Each point is reached from the start by the listed moves, each made once or not at all, plus a little noise. Say if it took an odd or an even number of moves. Then give how often each move was made.

Moves:
(1): [ 42 -19   4  42]
(2): [-52  46  84 -59]
(3): [-29  -7   1  35]
Start: [ -4  -6 -25  -7]
Points:
[ 39 -22 -21  36] => odd (1, 0, 0)
[-33 -15 -28  27] => odd (0, 0, 1)
[-90  34  57 -29] => even (0, 1, 1)
[  9 -38 -21  70] => even (1, 0, 1)

Moves:
(1): [ 21 -17   4  -9  10   7  -3 -26  23 -32  18 -12]
(2): [ 13   4  13  -6 -10 -14 -23 -23 -26 -17  -5  -3]
(3): [ -3   9  12 -11   9  -2  12  19   3   0  -3 -49]
(4): [ 10   0 -41  15  -5  11  11   0   9  -5  -8 -15]
(5): [-32  -3   1  -1  21 -31  -6  -7  24  42   7  16]
(6): [ 17  -2 -15 -12   3  -3  35  20   8 -14  36  27]
(7): [  2 -45   1 -23   0   6  26   5  15  10 -24   5]
(8): [  3 -14  -7 -36   7   7 -15   8   2   7 -35  -3]
(9): [  5 -13  15   6 -20  -7  -8  17  14  17  23   7]
(10): [ 21  24 -20   4  13  15 -15 -34   5  35 -13   1]
(11): [ 10 -47  -7   3  33   2 -30 -16   5   5   7   8]
Start: [-13   2  18   6  11 -11  -2 -11  -5   2 -18 -14]
Points:
[  6  35  12  -2  33   3  -5 -26   2  38 -34 -61] => even (0, 0, 1, 0, 0, 0, 0, 0, 0, 1, 0)
[ 17 -61  13 -19  70 -49 -28 -63  29 -13  44  22] => odd (1, 1, 0, 0, 1, 1, 0, 0, 0, 0, 1)
[  -8 -121    6  -55   56  -35    1   16   63   69   -4   47] => even (0, 0, 0, 0, 1, 1, 1, 1, 1, 0, 1)
[ 28 -47 -20 -66  16  -6  45  18   5 -16 -56 -52] => even (0, 1, 1, 1, 0, 1, 1, 1, 0, 0, 0)

Moves:
(1): [-20  16   2 -25   9  -2  -6  -1  -2 -17 -16   6 -20  -5   7   1   6  -3
  18  12  29  -6 -12  -6 -14 -18]
(2): [ 20 -12  12   1   6  -3   9  -2  -6 -12   6   5   5  21 -17 -11  24 -17
 -17  14  -2  20 -15  28  13   8]
(3): [ -5 -11 -10   8 -14  21  -6   5  16  37  23   9 -17  19  -4   4 -42  -8
  12 -17  -8 -11  -6 -34   0  34]
(4): [ -3   3   4   5  15 -20 -16  12  -2   1  -7   2   1  17 -10  -7  -4   7
   1  -2 -15   7 -10  -5 -14  -6]
(5): [ -2   9   4   0  32  16 -18 -16  10  33   1  28  16 -71 -14   5 -25  25
   6 -19  -5 -15 -22 -14  -9  32]
(6): [ 20   7  -6   0  13  10 -19 -13   8   9   5   4  20   3  -3   3  -4  10
 -18  13  13   9 -11   0  -3   0]
(7): [  7   8  -1  -6  -4  24   4  -2   9  31 -22   7  20  10  16  -1  10  12
  -5  -1 -12  11   6  -1  -7  17]
(8): [ -4  21  21   7   1 -20 -17   2  13  -5   9  -6   4   6 -24   2  19 -19
 -19  -2   3  11   1 -25 -14 -31]
(9): [  5  29  16  17  29   8 -16 -21  11  -1  -7  15  -6  -9  -9   3 -12 -15
   5  -3   5   7  -6  -4  -4 -21]
(10): [  6   3  -4  10  22 -28  19  -6  -8 -11   2   4  13  32 -23 -46 -29 -13
   6   1 -23 -22  41  -6   1  11]
(11): [ -5  -6  -4   4   8  -9 -21   6 -15 -16  15  -1   4   9 -10 -16   2  22
  21  10 -27 -15   1 -19  -3   6]
(12): [-11  -4  -6  -4  -7  11  10  10  16  -1  -3  14  -3   2   5   5   3  -1
   2  18  -5  10   0   1  -1 -22]
(13): [ 39   4  -5 -10 -23  31  17 -12   1  16  -1  23  24  12  -8  11  -6  13
 -13 -10 -10  15 -20  22  -4   1]
(14): [-13  11  13   5 -10   7  10 -24 -28 -24   4   7  24 -12 -12  -5  18  14
 -11  25 -15   0 -12  45 -25  10]
(15): [ -9  -2   9  26   0 -19 -38   7  -9 -28  -4   1  -4  24   6 -31 -11 -23
 -24   3 -20  13  31 -15 -20  -1]
(16): [  2  -3  -4   9   8   6  15  11   5 -12   3  -6   7   3   8   2  17 -16
  -3  -6   2  11  -8   8  -4  -7]
(17): [ 17  21  19  40 -10  -7 -33   0  -7   3   2  22  19  12 -10 -10  17  10
   1 -10  -9 -18  -6  17 -12  12]
(18): [-14   0   4  -6  -5  -8   8  -9 -14  17  -1   2 -10  -3  18 -10  -6   3
  16   4   6  -3 -14 -20   3 -23]
(19): [ 17  13  12  29 -17 -13  -1  18  -4  -1  -8 -14  -1   2 -18 -20   5   7
  -4   0  17   2 -28 -10   8 -26]
(20): [  3  17 -13 -23  -1 -27 -11 -13 -26  -9  -3 -14  16 -11   4 -18  21  25
  20  14  11   6   5  20 -10  31]
(21): [  3 -20  -4   9   0  -6   9  -9   0  18   7  -4 -12  -8   9 -10  -1   7
  -6  10   5  -8  26 -20  -9  14]
(22): [-19  -9   2 -26 -11   3 -19 -25  -5 -12  12 -13 -17 -42   7   4  42   7
   4  25  -1 -15 -12  48 -21  -2]
(23): [  1  15  -5   8   5   2  -9 -25  17  -2   1  13   7  -2   2  -4  -8  17
 -23   0 -12  -4   3  -4 -18   9]
(24): [-20  -4  12  -7  -5   4  -9  -5   7  -8  -1   7  13  -9  -2 -11  -2  25
  19  11  -1   1   9  -3 -12  -7]
Start: [ 16 -36  12  33   9  -4   3  27  -6 -23  -8  17   0  16  -7   3  31 -34
   9   8 -21 -15  14   3   6 -22]
Points:
[  -8   -1   45   50   44  -15  -70  -61  -27    5    3   50   25 -121
    2  -42   84   35   70   35  -11  -48  -12   36  -75   10] => odd (0, 0, 0, 0, 1, 0, 0, 0, 1, 0, 0, 0, 0, 0, 0, 1, 1, 1, 0, 1, 1, 1, 0, 1)
[  18   44   48   25   73  -12  -87  -52   11   -4  -26   82   96  -24
  -36  -87   46    4    4   57  -79   32    6    5 -111  -51] => odd (0, 0, 0, 1, 1, 1, 1, 1, 1, 1, 0, 1, 1, 0, 1, 1, 0, 1, 0, 1, 0, 1, 0, 1)
[  9  35  61  52 -11 -31 -50 -68 -31 -38  25  20   3 -17 -60 -50  90 -20
  -5  68 -21  -5 -68  49 -63 -32] => even (0, 1, 1, 0, 0, 0, 0, 1, 1, 0, 0, 0, 0, 1, 0, 0, 0, 1, 1, 1, 0, 1, 1, 0)
[ 42  -8  41  76  39  37 -33 -45  23  22 -25  82  57 -35 -14 -92  12   7
  -6  55 -54   1   8 -12 -79 -57] => even (0, 0, 0, 0, 1, 1, 1, 0, 1, 1, 0, 1, 1, 0, 1, 1, 0, 1, 1, 0, 1, 1, 0, 1)
[-33  -1  73  16  98 -18 -24 -29  27   1 -23  72   7 -41 -36 -73  73 -34
  39  73 -40  -4  -3 -16 -83 -77] => even (1, 1, 0, 1, 1, 0, 1, 1, 1, 1, 0, 1, 0, 0, 0, 1, 0, 1, 0, 0, 1, 1, 0, 1)

Moves:
(1): [  2  -5  -2  -2   5 -14   1 -10  -6   6   5   1   5   4 -17  -2  -2  -7
  -7   0   3   3  10   2  -8  -4   2]
(2): [-15   8  -4  -2  -6  -1  -1 -10  -2  -1  -3  -2  -1  -6  -6  -8  -1  -3
  -8 -13  -5 -14 -13 -16   6   3  15]
(3): [ 13   8   7  -1   6   2  -7  -8   6   4  -3   1  10  -6   2  -1  -3  11
   5  12  -1  -6  14  13 -10 -11  -6]
(4): [  8   8  19  -1 -12  -8   1   4 -10   2   1  -5   4  -1  -4  -1  11  17
 -15  -8   1  -3  18  -8   4 -20 -20]
(5): [ -3   6 -13 -25   2 -21 -26  -7   1  15   1  16   8  -4  10  16 -12   9
  -1 -19  -9   1  -4  11  11   7  -5]
(6): [  9  22   6   1   5   2  -4  21   0   0  -3  -6  -3  18  11  11 -15   2
 -16  -6 -14   5   9 -20  13 -15   6]
(7): [ 11   9  10   7 -12  -8  10  -1  11   3  25  -3   1   1  10  30  -6  -2
  -3   3 -13  -8  10   8  -1  -2   2]
(8): [-12   3   0   1 -16  -9  12  -4  -7  -8 -12   0  -7  -2   2 -18 -12 -10
   3 -24  12   1  -3 -17   1 -13  10]
(9): [ -3 -23  11 -15   6  21 -10  -8   7   4  10 -18 -10  20 -12  23   6  -7
 -13  27   7  -3  -4   6 -16 -17   8]
(10): [  0 -15  -5   7   4   3  -1  -6  -4   0  11 -13   1 -12  11  -5   0   4
  13   5 -11   3   6   6  15  -9   1]
(11): [ -7 -12  -2 -14  18 -10 -15   0  24  11 -14   2  -4  35  -8   9  -9  11
  -9  -2  -2   5  -5  -3  -6   4  35]
(12): [ 16   2   5  22 -10   7   3   5  -7 -17   5   2  -8   6 -16   7  14  -1
 -11   5  14 -19  -5  -8 -13  -8   8]
(13): [ -5  22 -25 -14   2  -8  19 -18   8  15   1  23  -1  -4  -5   0   6  11
  18  18  -6   5 -12  15 -16   0  -2]
(14): [-11  -1   1 -13   2  11  -7  13  17   3 -14   0 -17 -13   1   0  -8  23
  -1  23  24   6 -13 -12   3   9 -10]
(15): [ -1  -6  -7 -18   8   0   2  -8   4 -11 -25 -19  -6 -19   4 -21   2 -26
   7   2  -1   2   8   4  10  -3  22]
(16): [-15   8   1   2   6   0  -1   9  -3  15  -8  -1   0 -13 -15   2  10   0
  -9  -6  13  -3   8  -1  -2   3  10]
(17): [  2   3  14 -30 -18  16 -11   5  18  16   9  14   4   7  -2   6   5   8
 -10  -4  24  20   6 -12   9  -1   4]
(18): [ 23  17   7   1  10  -9  13   0  -8 -10   4 -16 -10   0   8  11  -8   5
  16 -28  -1  -5 -15  20 -10  -4  13]
(19): [  0 -20  -5   5   0 -14   2  -2 -16  21   7  11   9  -1 -12   2   6  -1
   6   0   1 -23  -9  -3   6   7  -3]
(20): [-10   2  -2   8  -2  -4   1   2   0 -11   0  -4   3  -7  -8  -9  -5  -7
  -3   9  11  -9 -10   8  -6  -7  -3]
(21): [-11  -7  -1   1   4   6  -1   7  -1 -11  12  16 -25   2 -13  -3  -2   0
   2  -1  15 -12   1   5  10  -5   6]
(22): [-11  -6   3 -13   9   0   1  -8   4 -15  -8  -5  10  -9 -25   3   6   3
  -2   6 -17  14   0 -15  -3   0  10]
(23): [-10  -1 -12  10  -1  27 -13   4   6  -7  11  -7   6   6   4  -6   7  17
   8   3  22   4  25 -11  -2 -11 -20]
(24): [ -9   6  -7 -10 -14  -3 -13   2  -1  10   2  -9   1  -7 -25  -4  -3   6
  12  24   7  -4  -3   9 -21   8  -1]
Start: [  3  -3 -15   7   0  14 -15  12 -15   9  -3  -2   3 -15   0 -14  11   9
   3  -8  11  -9 -20  -6  -8 -11   4]
Points:
[ -21   23   -3  -55  -21   -3  -29  -15   22   73   10    9    9   28
 -120   47   15   31  -40   29   34  -39  -16  -48  -66  -59  101] => odd (1, 1, 1, 0, 0, 1, 1, 1, 1, 0, 1, 1, 1, 0, 0, 1, 1, 0, 1, 0, 0, 1, 0, 1)
[-27 -20   4 -79 -16  36 -94  41  43  22  15 -17 -24  19 -87  49   8  61
 -46  52  84 -33   3 -46  -8 -67  44] => even (0, 0, 0, 1, 1, 1, 1, 0, 1, 0, 1, 1, 0, 1, 1, 0, 1, 0, 1, 1, 1, 1, 1, 1)
[ 13  20 -16 -37   9 -32   4  -5  13  85  26  30   8  15 -43  45  13  34
   4 -28  31 -16 -26  19 -34  -9  65] => even (1, 0, 0, 0, 0, 0, 1, 0, 0, 0, 1, 0, 1, 0, 0, 1, 1, 1, 1, 0, 0, 0, 0, 0)
[ -35   15   -9  -60  -43  -33  -51  -22    8   83   34   44   -8   10
 -121   37   16   44  -40   11   84  -80  -22    3  -57  -67   63] => odd (1, 1, 1, 1, 1, 0, 1, 1, 1, 0, 1, 1, 1, 0, 0, 1, 1, 0, 1, 1, 1, 0, 0, 1)
[ 12  13   8 -27  16  37 -53   9  18   2  25 -81 -32  17 -18  21 -10  44
   2   9  16 -47  32   7 -15 -93  64] => odd (0, 1, 1, 1, 0, 1, 1, 0, 1, 1, 1, 0, 0, 0, 1, 0, 0, 1, 0, 0, 1, 0, 1, 1)
[-31  23  -5 -64  21 -29 -39  -8  36  53 -14 -13   4  -7 -49  45 -21  69
 -37  28  10   0   3 -13 -27 -87  43] => odd (1, 0, 1, 1, 1, 1, 1, 1, 1, 1, 1, 0, 1, 1, 0, 1, 0, 0, 0, 1, 0, 1, 0, 0)
[ -58   24  -11 -107  -31   -3  -37   20   18   57   -6    7  -23  -48
  -86   23    1   35  -24   33   66  -20  -19  -27   -3  -60   40] => even (0, 0, 0, 1, 1, 1, 1, 1, 1, 0, 0, 0, 1, 1, 1, 1, 1, 0, 1, 1, 1, 1, 0, 1)
[   2   11  -18    2   12    8  -27    8  -27   43   26  -20  -29   30
  -90   12   18   68    5   10   71  -64   14   -2  -62 -108   50] => even (1, 0, 1, 1, 0, 1, 0, 1, 1, 1, 1, 1, 1, 0, 0, 1, 0, 1, 1, 0, 1, 0, 1, 1)
[-49 -30   2 -83 -11  45 -66 -12  48  35 -25 -31 -10  -8 -63  -9  -8  55
  -7  45  48  12 -35 -49 -28 -39  68] => even (0, 1, 1, 0, 0, 0, 0, 1, 1, 1, 1, 0, 0, 1, 0, 0, 1, 0, 0, 0, 0, 1, 0, 1)

Moves:
(1): [  5  14  -7   5   5  11  -5  16  -6 -11   5  -8   2   5   0  -3  10  -6
   5   7   9  -8  -2 -10  12]
(2): [ -1  10   6  -8  10   3   3  12  -8  -2  -9   5   1 -10  16  -5   2   0
  -1  -1  -1  -2  -5  -8  -8]
(3): [ 13   7  27 -12 -10  15   7   5  -5   8   0 -15   9  -8  -8   5  -7 -13
 -11  10 -11  -3  -3  14  14]
(4): [ -5   9  21   9 -15 -12  -2  -3  -2   5  -7  17   3  24   5 -32  -2  10
  -8 -19   9  11  11   2   7]
(5): [  1   1  -6  19  -1 -15  -1   2   8   5   1  10  17  -5   5   3   2  -6
   0   2   9  -8  -8   8 -21]
(6): [ -7   2   9   1  -8  -4  16  15  26   4  13  11  14  -3 -10 -29 -21  -9
   2 -13   7  -1 -27  -2  -9]
(7): [ 13  -5  -2   4  -3   9   3 -13  -4  -8  -2 -17   2   6   8   3   1  -6
   7  -1  -3  -3   1  15   6]
(8): [ -1  -2 -11   1  -7  14  -1  -7   1   0  -9   1   1  20  10 -20   9   5
 -15  15  -1  -3  11   0  -1]
(9): [  4 -21  -3  -5   0  -9  -8   9   5  10   9   5  -2   0  11  -7  -5  -2
 -22 -14   7  -8   1 -12   2]
(10): [ -6   7   2  16   5 -12  -3  -1   8  20   9   2   8  12  -9 -17   3  -3
  -4 -17 -13   3 -26  -1  11]
(11): [-11  -3  -3  20  -8  12  -5  -3 -14 -15 -18   5  -2 -11  -3   8  -6   7
  -3   6  -4  -4 -10  -5  -4]
(12): [ -9   9  10  19  -8   0   0  -6   9  -1  -5   2   9   0  10   3 -18   7
   4  13  -3   3 -11  -5  -7]
(13): [  0  19 -25  25  25   6  26 -13 -13   9 -14  11   4  27   7  -1  -1   2
  -7  -7   9  -1   1   1 -13]
(14): [ 10 -11   7   4   5  -8  -6 -13   6 -17  -1   2   3  -4  -1  -2   2  -3
  -9   0  11   1   2  -5   1]
(15): [ -5 -21  -1  -6 -15  -7  13   2 -13  14  26  24  20   1  19 -11  -1  18
 -22  -5 -24  11   0 -15  -2]
(16): [-11 -12  12   0   6  -7   6   9 -18   8  -8 -13  -2   0  -2   7  10  -7
  15   0  15   2  -7 -11 -14]
(17): [  5  -1 -11  -9   7   3  -1   0   4   4  -1   3   7   8  -3   2  -7 -14
   8   9  -4 -12   7  -3  15]
(18): [  2  -5   6   4  15   2  12  13   2 -20  -6  31   2  17   2 -11 -10   0
  -6  -4  -6  17  -7  16   2]
(19): [ -1  -6  11  -4   1  10  -4   2  10   7  -3   0   3  -7   7  14   3 -14
   1  -6  -4   2   8 -16  19]
(20): [-13  11  -6   5  -9   9  10   4 -12   2  17   1 -10  -5   7 -20  -2 -11
   4  11   8   6  -9   8  13]
(21): [ 19  -1  -8  -5  17  18  -7   5   1  10  -9   2   5 -15  -6  19   8  23
   6   8  11 -13   4   9  11]
(22): [ 19  -5  11   5  -4 -12  -1   4   5  12  13  16 -16   2   1  -4   6  -8
   9  -8   0  -3   9 -22  -7]
(23): [ 18  18 -12  -4 -15  -8   6   1  11   5 -27  -9  13  11  -3 -19 -21 -13
 -16  -1  14  12 -15  11  -1]
(24): [ -5  -5   0  26  -2  -9  15   4   6  -9 -12 -18  -9 -25 -19  11  -8   5
  23  18  -9 -16  19   3   9]
Start: [-16  -6 -16  -9 -15 -11 -15  -2   4 -13  -3   1  -2 -12  -6  -5   4 -13
  18 -13  -2  11   3  14   2]
Points:
[-30  10 -27  14 -31   9   2  42   7  -2 -46 -26  12 -19  31 -40 -24 -62
  22  33  28 -15   2 -27  40] => odd (1, 1, 0, 0, 0, 0, 0, 1, 1, 0, 0, 1, 0, 0, 0, 1, 1, 0, 1, 1, 0, 0, 1, 1)
[  5 -20 -27  39 -24  19 -17 -19 -10   7   8  42  24  -7  41 -46   1   2
   2  16 -22  -6 -22 -15  28] => even (0, 1, 0, 0, 0, 0, 1, 1, 0, 1, 1, 1, 0, 1, 1, 0, 1, 0, 0, 1, 1, 1, 0, 0)
[-11 -34  -1  51 -15 -31 -12  24  20  63  -2  29   1  -4   0 -49  15 -34
  31 -15  25 -27  26 -20  45] => even (0, 0, 0, 1, 1, 0, 0, 1, 1, 1, 0, 0, 0, 0, 0, 1, 1, 0, 1, 1, 1, 1, 0, 1)
[ 12   9  13  15 -49 -18  14  44  11  27  40  52  33  21  26 -86 -43 -42
 -43 -22 -18  41 -60   0  37] => even (1, 0, 1, 0, 0, 0, 0, 0, 1, 1, 0, 1, 0, 0, 1, 0, 0, 1, 0, 1, 0, 1, 1, 0)
[ -28  -15   12   75  -46  -56   -4   13   46   -9  -49   67   62   51
    9 -121  -51  -28  -43  -44   40   40  -86    8  -34] => even (0, 0, 0, 1, 1, 1, 0, 1, 1, 1, 1, 1, 0, 1, 0, 1, 0, 1, 0, 0, 0, 0, 1, 0)
